Each point is reached from the start by the listed moves, each made 0, 1 or 2 times, or once backwards (-1), plus a little noise. Is the number of moves made odd or even? Then give how often each move was made.
In the rows, 128 means zero.

Moves:
(1): [114 155]
(2): [101  96]
Start: [119 114]
Points:
[80 22] -> odd (-1, 2)
[ 62 134] -> odd (2, 1)
[133  86] -> odd (-1, 0)

Moves:
(1): [128 116 118 121 118 123 138 125]
(2): [180 162 128 150 158 148 145 112]
(3): [134 100 131 122 116 123 137 174]
(4): [136 152 126 130  97 140 147 138]
(5): [113 120 135 110 133 115 142 148]
(6): [110 137 129 152 118 148 139 109]
Start: [125 123 116 130 136 109 143 139]
Points:
[228 225 136 127 163 131 220 189] -> even (-1, 2, 0, 2, 2, -1)
[135 156 124 140 113 132 151 154] -> even (-1, 0, 0, 1, 0, 0)
[ 71  21 104 104  52  89 174 220] -> even (2, -1, 2, 0, 0, 1)
[169 249  93 218  82 207 207  33] -> even (1, 1, -1, 2, -1, 2)
[177 159  98 167 197 129 130  45] -> odd (1, 1, -1, -1, -1, 0)
[168 219 133 188 152 175 246 117] -> odd (0, 2, 0, 1, 2, 2)

Moves:
(1): [122 123 144 129 120 132 121 121 125 126 127 124]
(2): [133 131 137 130 150 137 113 142 138 127 129 143]
(3): [120 128 132 136 130 131 132 127 127 119 117 136]
(4): [118 118 128 130 121 118 119 108 159 126 130 123]
(5): [151 109 133 123 128 122 125 124 133 141 108 118]
(6): [126 135 137 130 133 117 117 143 130 123 124 120]
(7): [123 136 122 122 127 130 102 128 138 116 122 129]
(8): [125 119 128 140 122 135 118 113 118 117 137 117]
(9): [121 134 115 134 111 132 125 139 146 129 125 122]
(10): [125 134 131 125 133 134 131 132 134 120 128 115]
(11): [109 127 116 125 132 134 110 123 122 140 123 117]
Start: [110 132 125 126 130 130 133 130 134 119 106 122]
Points:
[160  69 116  95 133  86 131  75 191 172  77 127] -> even (-1, 0, -1, 2, 2, -1, 0, -1, -1, -1, 0)
[104  98 154 109 173 145 106 114 115 158  85  91] -> even (1, 1, 0, 0, 1, 0, -1, 0, -1, 1, 2)
[ 58 124 154 189 102 126  62  92 206  38 120 138] -> even (1, 1, 2, 2, -1, 1, 1, 2, 1, -1, -1)
[157 142 168 147 178 129 119 197 112 116 128 147] -> even (0, 2, -1, -1, 0, 2, -1, 1, 0, -1, -1)
[ 78 140 159  94 206 140   7 146 201 106  44 103] -> odd (1, 2, 1, 1, 1, 1, 2, -1, -1, 2, 2)
[152 142 161 119 125 105 183 178 111 108  85  72] -> odd (0, -1, 0, -1, 1, 2, -1, 0, 0, 2, -1)

Moves:
(1): [129 128 119 127 130 132 125 128 132 124 130 122 134 127 133 115 126 123
 133 138 125]
(2): [131 133 134 132 129 137 122 127 132 122 119 131 140 123 120 131 130 126
 129 124 125]
(3): [133 132 126 133 141 117 120 134 112 134 116 117 124 125 133 133 120 112
 133 137 128]
(4): [140 123 127 134 125 130 131 135 123 118 122 146 129 122 141 129 127 119
 114 133 120]
(5): [130 112 127 134 125 134 130 135 127 136 125 126 123 130 127 121 122 122
 124 122 125]
(6): [118 126 131 132 126 131 126 131 121 118 143 133 124 124 121 125 120 125
 141 131 132]
(7): [119 131 136 134 128 132 136 125 127 126 125 133 128 123 134 120 127 124
 121 119 128]
(8): [129 125 130 131 118 122 125 132 137 123 129 135 103 130 128 132 130 117
 129 117 130]
(9): [121 132 117 132 131 130 117 134 128 133 133 144 126 121 128 108 122 132
 122 131 132]
(10): [124 121 139 123 120 132 124 125 128 132 127 139 128 125 120 118 126 108
 111 127 126]
(11): [123 134 135 127 125 148 129 133 133 123 127 127 124 136 130 127 136 127
 128 138 116]
(12): [132 132 132 136 135 130 120 120 119 107 113 129 133 127 132 120 135 138
 133 135 129]
(13): [130 119 127 132 130 127 125 119 123 139 134 124 125 120 139 130 141 127
 139 123 131]
(14): [136 147 127 136 119 131 126 124 131 141 112 132 126 129 120 134 135 129
 141 141 127]
(15): [126 123 119 116 123 133 125 122 120 130 115 132 137 131 124 128 131 132
 131 125 127]
(16): [121 135 127 145 122 131 120 129 120 124 127 115 144 135 132 130 129 120
 135 131 124]
(17): [124 127 125 138 134 135 139 124 128 130 131 133 129 140 124 127 127 122
 131 131 135]
(18): [123 134 132 129 128 124 119 116 137 140 135 129 127 129 135 133 115 135
 124 126 120]
Start: [141 128 141 134 129 125 129 125 125 141 136 136 123 130 133 144 129 123
 123 129 121]
Points:
[127 120 185 161 168 160  33 108  73 129 133 136 136  90 154 125 112 113
 142 157  85] -> even (-1, 2, 2, 0, 1, 2, -1, -1, 1, 1, 2, 2, 2, -1, 0, 0, -1, 2)
[123 139 117 126 115 199 122  69 166 225 131 108 164 159 144 155 161 173
 167 135  84] -> odd (1, 1, -1, -1, 1, -1, 0, -1, 0, -1, 2, -1, 2, 1, 2, 0, 1, 2)
[159 191 217 226 117 194 130 121 135 165  44 171 138 157 148 159 103   7
  66 178  51] -> even (0, 2, 2, 2, 1, -1, 2, 0, -1, 2, 2, 0, -1, 2, -1, 1, 2, 2)
[ 80 147 134 132 159 181  87  81 119  77 147 205 148 109 149  52  97 153
 127 147 111] -> even (2, 1, 0, 0, -1, 2, 2, 0, 2, 0, 1, 2, 0, -1, 2, -1, 1, 2)
[154 143 109 191 100 173  88 162 171 121 142 150 103 122 128 102 165 108
 169 145 114] -> even (2, 2, -1, 0, 1, 0, -1, 2, 2, -1, 1, 0, 1, 1, -1, 1, 0, -1)
[154 113 162 161 151 145 117 146 125 183 124  67 115 126 131 160 119  59
 155 129 101] -> odd (1, 2, 2, -1, 2, 0, 0, 0, -1, 0, 1, -1, 1, 0, -1, 0, 0, 0)
[164  97 181 168 122 158  62 112  76 189  80 153 160  92 173 151 114  47
  80 131  57] -> even (-1, 2, 2, 2, 2, 0, 0, -1, 0, 2, 1, 0, 2, 0, 1, 1, -1, 2)

Moves:
(1): [116 139 141 111 133 136 108 113 142 113 138 128 135 117 123 125 129 126
 123 124 117 137 124 121 112 107]
(2): [114 128 113 137 128 122 134 133 125 126 133 121 119 117 135 125 130 132
 127 130 128 125 141 118 133 127]
(3): [127 135 129 124 132 128 128 120 134 125 148 124 136 120 124 124 123 134
 129 134 127 131 132 127 125 132]
(4): [134 123 133 130 122 134 124 131 128 135 128 136 128 131 133 134 139 116
 133 127 140 130 130 127 123 131]
(5): [130 126 129 142 139 122 122 131 132 121 130 119 122 121 129 132 131 127
 135 126 122 115 118 137 126 126]
(6): [130 138 130 122 122 126 129 120 140 128 121 131 125 126 131 133 114 126
 119 134 142 135 120 132 122 123]
(7): [130 125 135 122 129 128 124 132 136 123 126 126 122 126 125 128 123 125
 129 128 129 106 141 120 123 133]
(8): [127 119 130 131 128 126 128 118 128 113 132 129 130 131 133 126 114 125
 127 131 110 129 113 119 127 128]
(9): [123 126 134 122 124 124 142 123 134 122 129 124 115 129 126 125 133 129
 122 124 118 138 129 125 132 128]
(10): [150 131 113 128 133 129 140 134 125 121 105 127 145 145 139 113 146 133
 105 130 130 111 113 127 130 132]
(11): [119 119 132 126 125 112 128 129 128 119 121 116 128 140 124 115 136 124
 124 121 141 112 150 134 135 117]
(12): [113 128 110 140 127 127 143 128 126 126 133 125 111 139 126 134 121 138
 118 133 130 131 126 126 130 122]
(13): [122 125 141 114 127 120 137 114 130 123 143 124 140 126 132 132 136 141
 128 136 129 140 130 126 130 119]
(14): [128 144 128 129 111 127 117 125 115 127 126 144 130 128 132 132 131 121
 138 122 141 120 125 130 121 125]
(15): [130 134 134 126 125 128 113 133 129 125 135 129 130 123 130 127 129 120
 130 144 119 123 127 124 117 116]
(16): [140 122 125 123 110 133 137 113 134 140 127 129 134 129 123 140 129 143
 126 123 127 148 131 128 119 134]
(17): [126 130 116 130 130 128 133 133 120 126 132 125 125 129 133 125 122 133
 139 129 125 134 134 119 133 118]
(18): [138 128 120 112 132 125 134 132 125 136 129 130 136 126 127 120 133 131
 126 124 128 129 123 136 126 128]
(19): [130 129 128 135 123 131 125 138 133 119 135 137 128 121 124 130 114 131
 128 131 127 119 124 118 129 124]
(20): [143 119 136 132 142 127 119 132 120 136 131 118 125 124 124 121 128 129
 122 120 125 116 118 128 130 137]
(21): [135 129 107 123 122 139 124 126 136 138 130 124 127 122 135 128 132 143
 126 153 133 128 116 134 144 127]
(22): [128 128 120 140 130 132 141 133 116 127 119 124 144 135 127 115 140 125
 134 132 127 118 120 126 131 115]
(23): [132 120 128 123 147 117 121 123 128 129 130 126 123 118 113 123 135 138
 126 123 140 124 139 134 128 140]
(24): [126 131 137 133 116 130 120 130 134 145 127 141 119 138 133 130 123 124
 131 125 121 131 127 128 130 130]
Start: [138 119 129 116 131 124 114 147 134 127 115 136 136 130 130 118 124 135
 100 138 129 136 111 127 141 121]
Points:
[100  94  99  82  58  82 172 107 146  80 126 100 143 139 179  99 128 166
  64 210 161 110 131 104 197  93] -> odd (-1, 2, 0, 0, -1, 1, 1, 2, 1, 0, 2, 0, 2, 1, 0, 0, -1, 0, 0, 0, 2, 0, -1, -1)
[126 114 173  48 116 125  62 108 171  92 149 140 189 143  91  78  99 154
  84 117  92 116 144 107 111  75] -> even (2, -1, 1, -1, -1, -1, 1, 1, -1, 0, 2, 0, 0, 0, 0, 1, 0, 1, 1, 0, 0, 0, 0, 1)
[139 150  75 152 142 127 109 189 216  64  93 105 126 174 140  67 162 143
  48 248 182  30  83 125 154   7] -> odd (1, -1, 1, 2, 2, 2, 1, -1, 1, 2, 2, 2, 0, -1, 2, -1, 1, -1, 2, -1, 2, 2, 1, 1)
[157 146  75  39 152 141 134 126 163  46 122 163 148 106 114  61 122 204
  62 138  84 113  96  55 143 106] -> even (2, 0, 0, -1, -1, -1, 2, 1, 2, 2, -1, 0, 0, 1, -1, 0, 2, 1, 2, -1, 1, 0, 2, 0)
[ 79 138 176 107  51 113 108  90 136  67 138 190 172 139 134 130  86 119
 101 162 169 138  71  88 114  24] -> even (1, 0, -1, 1, -1, 2, 0, 2, 0, -1, 1, 1, 2, 2, 0, 0, -1, 0, 2, 0, 0, 2, 0, 0)

Moves:
(1): [125 134 125 124 125 130 125 125 128 122 131 123 134 127 136 126 129 143
 131 131 121 129 126 130 134]
(2): [123 135 125 138 120 125 128 135 118 138 133 126 133 126 123 132 133 133
 131 130 119 130 128 121 133]
(3): [127 131 136 123 133 120 130 119 128 132 135 120 129 136 135 135 127 128
 142 122 128 138 121 129 127]
(4): [134 126 135 127 129 121 139 130 141 122 134 120 141 129 126 120 136 121
 136 129 128 143 130 117 130]
(5): [119 119 123 122 134 142 117 132 139 116 118 130 118 122 129 132 142 116
 139 124 141 126 125 133 118]
(6): [117 142 133 123 124 129 126 130 130 116 128 120 125 138 127 138 118 115
 125 130 132 133 121 127 125]
(7): [143 107 103 123 119 122 134 133 124 121 126 127 135 129 119 118 129 113
 133 124 128 121 116 130 119]
(8): [136 127 126 137 128 146 119 112 133 128 126 130 120 149 113 127 142 114
 121 139 142 141 128 130 137]
(9): [153 141 129 137 114 124 129 117 130 140 123 121 120 123 115 128 131 129
 127 130 127 130 118 108 119]
(10): [134 137 144 116 125 141 125 147 113 136 140 116 147 143 137 134 121 140
 129 133 137 135 145 129 140]
(11): [125 139 124 140 118 133 124 121 126 121 133 123 138 131 129 122 134 129
 132 111 134 131 135 130 128]
(12): [126 130 126 121 129 129 144 120 137 134 127 127 132 120 114 132 146 131
 123 130 116 114 130 122 122]
(13): [125 110 130 130 133 140 126 136 133 122 141 114 142 131 143 131 125 118
 136 131 134 128 130 127 124]
(14): [126 145 123 129 141 141 132 129 121 143 130 148 134 133 141 122 123 139
 136 124 126 130 123 128 141]
(15): [125 127 122 124 135 126 132 137 125 124 133 119 135 122 131 138 112 132
 134 126 119 128 139 136 132]
(16): [122 111 134 122 126 127 137 127 135 124 136 128 140 122 127 143 130 129
 122 133 142 128 133 127 132]
(17): [134 126 131 138 125 126 135 136 127 139 130 114 123 129 135 130 131 124
 131 125 128 135 124 137 134]
(18): [117 122 125 144 124 130 130 133 123 111 122 118 113 138 128 125 134 127
 144 124 122 119 132 119 118]
(19): [118 118 124 127 128 131 129 135 115 135 119 122 127 130 131 121 117 125
 118 109 131 139 130 124 138]
(20): [140 131 132 142 127 125 123 139 125 118 115 128 116 133 123 129 126 127
 135 108 110 121 124 126 130]
(21): [138 142 110 134 129 132 124 117 120 115 137 131 118 126 137 117 142 125
 135 112 115 123 128 124 142]
(22): [138 131 122 132 133 119 123 129 129 129 115 116 132 132 123 128 123 131
 129 129 131 121 127 123 129]
(23): [138 111 106 128 140 128 122 123 136 142 133 130 114 138 118 107 133 129
 128 120 139 117 121 119 134]
(24): [139 130 126 124 121 130 118 142 119 139 128 135 117 154 152 149 126 135
 126 143 114 136 136 135 128]
Start: [ 99 135 138 143 140 125 118 135 115 123 142 149 135 136 123 131 133 119
 137 133 120 134 122 130 122]
Points:
[102 218 171 173 117 144 135 169  52 189 189 102 196 164 244 192 115 227
 162 170  98 145 143 109 188] -> even (2, 1, 0, -1, -1, 0, -1, -1, 1, 1, 0, 0, 1, 2, -1, 2, 2, 1, 0, -1, 1, 2, -1, 1)
[215 120 120 132 142 204  83 197 113 153 178 137 160 212 180  78 149 125
 175 135 138 201 123 139 177] -> odd (2, -1, -1, 2, 1, -1, 1, 1, 1, 2, 0, -1, 1, 1, 0, -1, 1, -1, 0, 1, 0, -1, 1, 1)
[ 72 113 116 236 120 146  93 174  55 127 144  58  81 159  95  92 102 121
 165   7 143 136 166  97 151] -> even (-1, 1, 0, -1, 0, 0, -1, 0, 1, 1, 2, -1, 0, -1, 2, 0, 1, 2, 2, 1, 0, -1, 2, -1)

Moves:
(1): [126 121 129 131 135 131 131 125 125 119 137 129 132 137 134 120 132 131
 133 128 123 120 123 128 122]
(2): [137 118 133 122 122 143 127 127 139 119 129 126 124 126 126 132 136 136
 124 128 118 117 119 130 132]
(3): [132 122 129 130 121 132 130 134 124 123 136 122 127 128 118 128 122 128
 120 127 133 126 135 129 119]
(4): [130 123 124 131 127 130 119 132 133 125 124 128 121 129 124 117 129 124
 133 128 128 130 121 134 125]
(5): [119 129 130 123 120 122 128 122 115 126 132 124 130 126 128 127 119 126
 129 126 130 129 114 127 122]
(6): [131 115 126 125 143 119 127 125 120 120 120 127 133 136 129 119 122 130
 128 135 128 118 121 131 124]
(7): [120 130 133 135 120 128 123 121 129 128 137 125 128 126 131 134 131 128
 132 126 133 123 128 125 131]
(8): [129 112 126 133 129 122 131 131 118 143 130 131 130 126 131 135 128 133
 125 123 141 128 121 125 128]
(9): [122 134 131 130 135 132 136 138 127 126 133 131 123 131 126 117 136 127
 124 134 146 133 121 130 125]
(10): [130 117 120 128 127 125 131 129 122 123 140 123 123 119 125 134 135 138
 122 132 124 118 139 125 114]
(11): [136 127 125 128 113 128 127 136 126 118 133 131 126 130 124 127 124 133
 129 131 126 137 123 127 130]
(12): [120 128 126 129 127 123 124 131 129 134 129 125 131 131 131 109 124 131
 129 127 130 122 117 125 133]
(13): [125 131 128 124 136 128 139 118 137 127 130 120 127 127 130 133 130 124
 138 134 131 128 134 115 122]
(14): [128 127 130 112 119 120 130 127 121 129 139 143 134 129 133 131 119 123
 119 137 118 121 129 132 129]
(15): [126 117 121 136 126 137 114 134 125 127 128 136 129 132 125 123 128 124
 122 130 129 120 129 115 121]
(16): [130 140 134 125 124 130 134 130 133 125 133 120 131 131 135 129 133 125
 125 138 126 128 128 134 125]
(17): [131 137 125 136 125 134 128 128 123 120 140 130 134 120 139 123 129 117
 131 141 138 134 135 127 125]
(18): [132 126 130 127 130 131 132 116 124 125 129 131 131 126 131 124 130 131
 124 132 124 124 136 126 117]
(19): [118 127 124 129 131 131 131 123 135 125 131 123 133 130 125 130 128 136
 128 129 131 128 125 129 128]
(20): [130 131 132 127 130 124 124 130 141 120 127 135 130 129 131 133 135 136
 125 125 130 123 125 129 126]
(21): [127 133 126 125 126 123 138 123 133 129 127 124 133 129 128 130 130 132
 130 133 129 121 117 130 127]
(22): [127 130 133 128 123 133 129 132 125 133 134 117 120 131 129 130 119 135
 131 130 132 126 121 126 125]
(23): [114 129 132 132 113 130 129 134 132 118 128 132 120 124 120 120 118 125
 132 133 118 130 116 133 131]
(24): [126 122 128 114 120 126 137 139 129 131 119 124 124 123 129 139 126 128
 125 122 133 129 134 133 133]
Start: [128 132 124 129 120 127 118 117 129 124 129 136 131 138 127 131 128 127
 129 124 129 130 129 122 132]
Points:
[ 79  68 115 118  89 157 118 167  91  46 201 101  98 127 107  58  97 147
 103 164 172  75  96 160  75] -> even (1, 1, 2, 2, 1, 2, 1, -1, 2, 2, -1, 1, -1, 1, 0, -1, 2, 0, 2, 0, -1, 2, 1, 2)
[ 95 115 163 170 102 180  74  97 199  69 161 162  97 135 127 101 161 172
 157 108  84  91  73 154 144] -> even (2, 2, -1, 2, -1, -1, 2, 0, 0, 0, -1, 0, -1, 0, -1, -1, 0, 1, 1, 2, -1, 1, 2, -1)
[101  54 129 144   7 133  81 160  81  95 186 170 116 133 114 130  78 118
 113 106 119 110  87 105  97] -> even (2, 0, 2, 1, 2, -1, 1, 2, -1, 0, 1, 0, 0, 1, 2, 0, 0, 0, -1, 1, -1, 0, 2, 1)
[149 103 109  88 161 132 154 146 148  99 115 119 134 136 152 119 173 154
  94 169 190 113 111 158 101] -> even (-1, 1, -1, 2, 0, 2, -1, 1, 2, 1, 0, 0, 0, 0, 0, 2, 1, 1, 2, 1, 0, 0, -1, 2)

Moves:
(1): [142 122 123 128 132 135 129 133 132 134 129 136 131 128 123 131 138 130
 128 121 119 132 119 124 131 132 134]
(2): [116 132 124 118 132 120 141 136 124 124 129 122 128 117 125 117 133 146
 134 127 134 130 132 132 131 130 127]
(3): [129 109 127 134 137 127 129 130 124 127 127 117 132 132 133 146 132 132
 135 129 135 118 123 133 135 121 140]
(4): [128 126 132 130 126 128 136 129 133 120 130 127 116 128 125 125 123 121
 122 125 129 126 125 126 138 126 126]
(5): [115 127 133 119 120 135 129 125 125 127 119 128 125 131 127 121 141 125
 128 129 132 122 127 128 132 136 127]
(6): [130 122 120 125 132 134 127 132 123 125 133 138 133 126 142 125 126 115
 132 130 125 119 139 119 134 118 117]
(7): [131 121 127 122 130 140 142 129 124 133 137 135 134 123 120 123 124 126
 128 136 128 130 137 120 115 128 132]
(8): [119 122 125 126 134 135 124 138 131 133 128 134 130 120 115 128 132 130
 127 128 122 136 125 126 127 112 128]
(9): [128 137 136 127 127 130 139 114 135 128 134 130 144 133 131 115 133 122
 118 126 126 140 125 130 124 116 127]
(10): [138 128 124 126 130 125 129 129 127 120 122 131 127 141 123 133 130 134
 120 122 129 123 120 128 120 123 120]
(11): [137 122 144 118 121 125 137 135 119 128 128 127 128 126 136 134 128 132
 123 130 122 127 126 135 125 113 134]
(12): [133 127 122 132 130 122 134 115 126 131 134 130 118 126 130 131 141 127
 128 125 125 130 137 125 125 124 129]
(13): [119 134 131 121 120 122 120 140 130 125 133 133 135 124 117 136 125 132
 130 113 119 125 131 120 123 130 132]
(14): [120 123 130 121 127 124 135 125 130 140 134 130 116 130 130 127 127 127
 134 124 127 131 127 134 128 122 126]
(15): [129 125 127 123 127 129 124 122 126 124 136 125 127 133 127 129 128 129
 125 120 128 130 132 133 130 130 123]
(16): [129 131 126 129 122 126 127 123 126 131 135 135 129 129 122 126 134 132
 131 131 126 125 128 132 125 132 123]
(17): [122 127 129 136 116 127 138 121 125 133 126 117 127 127 138 134 120 125
 130 127 121 131 124 129 123 127 130]
(18): [125 123 129 133 134 132 121 123 132 127 126 127 137 130 125 128 130 144
 130 124 136 124 136 120 131 138 128]
(19): [123 134 134 125 129 133 128 135 130 125 129 126 132 125 124 128 126 138
 138 150 114 140 126 129 123 132 122]
(20): [129 139 129 133 144 119 129 124 122 131 120 131 129 122 130 130 127 124
 119 127 124 116 128 129 135 132 121]
(21): [119 126 120 126 131 123 125 133 130 133 130 129 126 136 124 131 131 127
 125 131 138 133 123 128 138 133 124]
(22): [126 140 122 132 134 125 118 128 116 130 136 122 128 152 127 123 133 126
 131 127 127 125 123 133 131 123 139]
(23): [135 125 124 130 129 128 131 134 135 135 126 125 128 135 133 134 126 129
 123 130 126 124 133 130 125 125 127]
(24): [124 137 113 127 128 127 129 119 129 135 125 127 128 124 128 141 129 129
 121 131 132 122 128 132 131 124 128]
Start: [136 124 124 132 136 134 126 135 129 127 128 137 132 127 112 127 132 136
 122 131 124 128 127 132 128 133 125]
Points:
[134 179 115 105 130 140 172  68 119 133 161 134 122 226 103 131 152  99
  56 124 111  93 139 147 104 103 102] -> even (-1, -1, 0, 2, 2, 0, 2, -1, 2, 2, 0, 1, 1, 1, 2, 0, 0, 0, 1, 1, 0, 2, 2, 2)
[ 98 200 141 129 137 104 172 115  70 118 146 128  88 121  77  87 158 128
  99 158  85 136 119 148 123 117 125] -> even (-1, 1, -1, 2, 1, -1, 1, 1, 0, 0, 1, 2, 0, -1, 0, 1, 1, -1, 1, 2, 0, 2, -1, 0)
[159  83 122 103 177 117 200 134  83 101 104 107 119  70 117 210 143 210
 106 115 111  78 125 146 133 113 120] -> even (1, 2, 2, 1, 0, 0, 1, 0, -1, 2, 2, 1, 0, 0, 2, -1, 1, 1, 1, 2, -1, -1, -1, 2)
[139  89  99  92 159 179 179 173 159 129 175 202 153 139  61  85 186 168
 147 155  85 149 172  72  80 106  85] -> odd (1, 1, 0, 1, 1, 2, 2, 1, 1, 2, -1, 2, 1, 1, -1, 1, -1, 1, 2, -1, 0, 0, 2, -1)
[ 75 110 128 133 163 141 101 198 107 145 153 128 135 175  77 152 114 121
 180 176 116 102 110 108 156 187 160] -> even (0, -1, 2, 1, 1, 0, 2, -1, -1, -1, -1, -1, 2, 1, -1, 0, 0, 0, 2, 1, 2, 2, 0, -1)
[100 151  58 148 159 119 127 124 116 147 207 127 175 149  99 101 205 157
 159 141  92 199 119 155 139  71 140] -> odd (1, 2, 1, -1, -1, 1, -1, 2, 2, -1, -1, 2, 0, -1, 1, 2, 1, -1, 1, -1, 1, 2, 0, 0)
[114 192 103 142 141 118 140  94 107 152  99 131 105 155 127 104 117 104
  95 148 113  89 114 166 120 135  82] -> odd (-1, 0, -1, 0, 1, 0, 0, 0, 0, 1, -1, -1, -1, 1, 0, 1, 1, -1, 0, 2, -1, 1, 1, 1)
[154  82 160 121 116 152 179 129 146 121 150 120 145 157  83 161 144 193
 157 119  87 156  77 130  88 131 156] -> odd (2, 0, 2, 1, 0, -1, 1, -1, 1, 2, 0, 0, 1, 2, 0, 0, 1, 1, 2, -1, -1, 0, -1, 0)
[ 76  93 133  66 113 172 249 140 150 165 161 151 136  94 118 102 136 119
 131 230 132 174 111 156 144  80 106] -> odd (0, 1, 1, 2, 1, 1, 2, 0, 2, -1, 1, -1, -1, 2, -1, 1, 0, -1, 2, -1, 2, -1, 0, 2)
[144  73 192 107 107 160 216 178 136 154 179 115 138 111 106 132 103 146
 144 194  61 206 112 155  76  60 167] -> odd (0, 0, 1, 1, -1, -1, 2, 1, 1, -1, 2, 0, 0, 1, 0, 0, 1, -1, 2, -1, 0, 0, 1, -1)
[191  76 168 147 134 170 192 164 144 152 124 126 167 125 101 186 116 133
  67 114  71 129 104 110 106  91 180] -> even (2, -1, 1, 2, 0, -1, 2, 1, 1, 0, 2, 0, 1, -1, 0, -1, 2, 1, 0, 1, 0, 0, 2, 0)
